Every row gives one point. Each copy is the shape, with its points in the same order, turned, moved and blurred by noise. Is it also mirrored, or only turned?

Shape:
[[ 1.8  2.6]
 [-3.6  5.5]
 [-2.1  3.0]
 [-0.2 -9.3]
 [ 2.5 -0.2]
 [-2.1  3.3]]
Copy 1:
[[-4.4 -0.5]
 [-2.3  5.3]
 [-1.7  2.4]
 [ 5.5 -7.9]
 [-3.0 -3.2]
 [-1.9  2.6]]
Copy 1 is: mirrored
Copy 2:
[[-0.2  0.3]
 [-4.7 -2.2]
 [-4.3  0.7]
 [-2.4 11.7]
 [ 1.3  1.8]
 [-2.6 -1.4]]
Copy 2 is: mirrored
Copy 3:
[[-0.5 -5.9]
 [-5.7 -5.6]
 [-3.9 -4.2]
 [ 5.0  4.5]
 [ 1.7 -3.9]
 [-4.1 -5.4]]
Copy 3 is: mirrored

Shape:
[[ 0.1 -5.4 -0.2]
 [-7.2 -6.4 -4.9]
 [ 4.4  4.7 -2.4]
 [ 1.4  3.3  2.0]
 [ 6.5  1.1  1.3]
 [-2.6 -2.2 -3.8]]
Copy 1:
[[ 1.9 -6.2 -1.1]
 [ 9.3 -2.9 -3.9]
 [-2.5  1.1  5.8]
 [-3.7  0.5  0.3]
 [-4.9 -3.5  4.0]
 [ 5.2 -1.6 -0.5]]
Copy 1 is: only turned
Copy 2:
[[ 2.6  1.0 -4.8]
 [ 3.8 -5.4 -9.6]
 [ 0.2 -2.1  5.1]
 [-3.7  0.1  1.4]
 [ 1.5  2.0  4.7]
 [ 1.7 -5.4 -3.9]]
Copy 2 is: mirrored
Copy 3, 6 rows:
[[ 5.5 -2.3  0.0]
 [ 8.4 -6.3  6.1]
 [-5.8 -3.5 -1.9]
 [-3.0  0.7  1.3]
 [-3.1 -0.2 -4.5]
 [ 3.7 -6.9  2.6]]
Copy 3 is: only turned

Shape, 9 rows:
[[-0.6 -0.9 -1.3 -0.1  0.7  3.4]
 [-0.5 -1.9 -4.9 -2.3 -4.4  2.7]
 [-2.6 -4.0 -4.7  3.7  6.6  5.1]
 [ 1.8  2.8 -0.2  7.8 -2.2 -2.4]
 [-4.1 -2.1  0.9  0.0  1.0  6.2]
 [ 5.8  5.3  4.8 -2.7 -5.3 -1.3]
 [ 0.5 -3.0  6.7  4.6  0.9 -4.7]
 [-0.2  7.2  2.7 -7.8 -4.8 -4.5]
 [-2.9  5.0  1.1 -3.1 -5.8  0.2]]
Copy 1 (9 x 6):
[[ -3.8   1.2  -0.1   1.6   1.6   2.5]
 [ -6.9   1.2   0.4   0.4  -4.7   1.0]
 [ -4.7   0.7   5.7   4.2   6.0  -2.7]
 [  1.1  -5.1  -2.5   7.3  -0.9   3.8]
 [ -4.2   5.4   1.1   3.9   4.3   2.1]
 [ -0.5  -2.1  -8.4  -2.0  -2.9  10.2]
 [  8.2   0.4  -2.8   1.9   1.1   1.4]
 [ -3.9   0.6 -14.3  -2.6  -3.0   5.2]
 [ -4.8   3.1  -9.0   2.2  -3.0   5.1]]
Copy 1 is: only turned
Copy 2 (9 x 6):
[[ 3.2  1.2 -1.7 -1.3  0.1  4.2]
 [ 2.8  3.9  2.1 -5.1 -3.0  6.3]
 [ 3.1  3.7 -9.0 -3.8  3.1  5.1]
 [-5.6  4.8  1.0  2.4  1.9  1.1]
 [ 4.7 -0.6 -2.3  0.0  3.5  7.3]
 [ 1.7  0.2  8.6  4.4 -2.6 -2.1]
 [-1.7  0.6  2.3 -1.0 10.2 -1.5]
 [-0.8 -6.0  8.1 -0.4 -5.2 -0.8]
 [-1.4 -3.8  5.3  1.2 -3.7  5.6]]
Copy 2 is: mirrored
Copy 3 (9 x 6):
[[-0.8  1.4 -0.9 -0.9  3.2  2.7]
 [-1.5  5.6 -1.4  2.5 -0.6  4.9]
 [-0.9  2.8 -6.4 -1.9  8.5 -0.9]
 [-9.7 -2.5  0.0 -2.7 -1.0 -0.5]
 [ 1.2  3.2 -0.7 -4.7  4.3  3.7]
 [-3.5 -4.0  8.5  1.9 -3.7  4.8]
 [-2.3 -2.0  3.5 -5.4 -1.5 -5.9]
 [ 1.7 -5.5  3.3  1.7 -8.3  7.6]
 [-1.2 -0.6  1.5 -2.3 -4.7  8.2]]
Copy 3 is: mirrored
Copy 4 (9 x 6):
[[ 0.8 -0.3 -4.1 -2.0  2.1 -2.4]
 [-1.5  3.2 -3.5 -0.4  0.2 -6.8]
 [ 5.7  1.0 -7.2 -3.2  9.3 -2.6]
 [ 4.5  3.6  0.4  4.7 -0.6  3.8]
 [-1.4 -2.6 -5.5 -1.9  6.0 -1.7]
 [-1.4 -1.9  0.3  0.2 -9.3  1.6]
 [ 3.9 -3.9  5.4  1.1  2.5  3.4]
 [-6.9  1.6  2.9 -5.1 -7.6  2.1]
 [-6.7  2.4 -1.3 -0.7 -2.5  0.8]]
Copy 4 is: only turned

Shape, 11 rows:
[[-2.7  2.2 -0.7 -2.7 -1.7  0.5  5.9 -1.6]
 [12.7  4.1 -0.8  0.7  5.6 -3.4 -5.9  0.2]
 [-2.2  0.5 -1.0 -0.9 14.7  1.1  0.6 -4.9]
 [-0.2 -0.4  2.5  4.0  4.7 -1.0  3.3 -5.0]
 [-3.7  4.5 -1.1  2.5  6.2 -8.7 -1.1 -2.2]
 [-0.6  4.2  2.0  2.9 -1.1 -1.3 -6.7 -5.0]
 [-3.0 -0.3  4.3  4.0 -4.8 -1.9 -4.8 -4.3]
 [-1.0 -1.0  0.0  0.6 -4.8 -7.3 -6.6 -2.8]
 [ 7.3  2.7 -1.3  3.5 -2.1  1.6  1.1 -1.8]
 [-1.5  0.6 -1.2  1.5 -2.0  0.8 -0.7  5.4]
 [-3.5  0.5 11.2  2.6 -4.6  0.5 -3.9 -2.2]]
Copy 1:
[[ -0.6  -0.3   5.9   2.2   1.9  -0.8  -3.8   1.0]
 [  8.9  -4.7  -5.4  -2.8   2.6  -5.1   8.9   6.4]
 [ -1.7  -2.1   0.4  10.3   1.8 -12.2   6.5   0.1]
 [ -4.3  -2.8   3.1   2.9  -1.6  -4.4   5.0   3.6]
 [  0.1 -10.7   0.0   2.9  -1.7  -5.0   2.7  -3.5]
 [  2.3  -1.4   0.3  -3.6  -6.5  -4.9   3.1  -1.6]
 [ -1.2   0.0   1.9  -3.5  -8.2   0.8   3.4  -2.2]
 [  4.1  -3.6  -1.6  -1.1  -7.5   3.6   2.0  -2.1]
 [  1.2  -0.3  -0.4  -4.2   0.6  -2.1   1.4   8.0]
 [ -1.0   0.8  -1.8  -2.6   3.5   1.5   0.2  -2.5]
 [ -1.8   2.8   6.9  -5.8  -6.0   0.8   7.1  -4.3]]
Copy 1 is: mirrored
Copy 2, 11 rows:
[[  1.5  -1.7   1.4  -3.9  -4.3  -2.7   6.6   1.4]
 [ -8.1  -3.6   1.8  11.0  -2.3   4.9  -3.0   1.0]
 [  6.9   2.8  -2.0   5.2 -10.1  -0.1  -5.1   2.5]
 [ -0.9   2.5  -3.9   1.5  -4.7  -5.2  -0.1   2.2]
 [  1.2   4.3   3.1   5.8  -2.3  -3.0   0.9   9.7]
 [ -2.5   5.1  -1.4   1.8   3.3   3.7   1.9   3.5]
 [ -3.7   5.5  -1.2  -2.5   6.0  -1.7   1.5   2.8]
 [ -5.9   5.3   5.8  -1.2   4.3  -0.4   0.7   4.4]
 [ -8.0  -3.7  -3.1   1.1  -2.9   1.6   3.2   1.4]
 [ -0.6  -5.8   0.7  -3.4   1.4  -0.1   0.9   5.6]
 [  0.3   3.5  -3.8  -1.4   9.4  -3.7   2.4  -1.4]]
Copy 2 is: only turned
Copy 3 (11 x 8):
[[  0.0   1.9  -2.0   2.2   1.4  -1.1  -2.6   7.5]
 [  0.6  -2.9  -0.2  -1.4  -1.0 -13.6  -3.6  -8.5]
 [ -3.8  -8.8 -13.1   3.3   1.7  -3.4  -2.6  -1.2]
 [  5.1  -3.1  -6.5   2.2   0.0  -0.6  -3.0   0.8]
 [ -0.4  -0.1  -9.2  -3.0  -3.4  -4.4   4.5   0.8]
 [  3.1  -1.6   0.0   2.8  -1.7  -2.7   5.8  -3.3]
 [  5.4   1.4   0.9   1.1  -1.8   4.0   3.8  -2.5]
 [  0.3   4.7   0.6   0.9  -4.5   0.0   3.9  -4.5]
 [  5.1   0.4   1.5   3.2   3.4  -6.8  -3.5  -0.7]
 [ -0.3   2.9  -0.3  -2.4   6.2  -0.7  -0.5  -0.3]
 [  5.1  -3.5   4.1  -2.3  -1.7   7.1   2.4  -0.2]]
Copy 3 is: mirrored
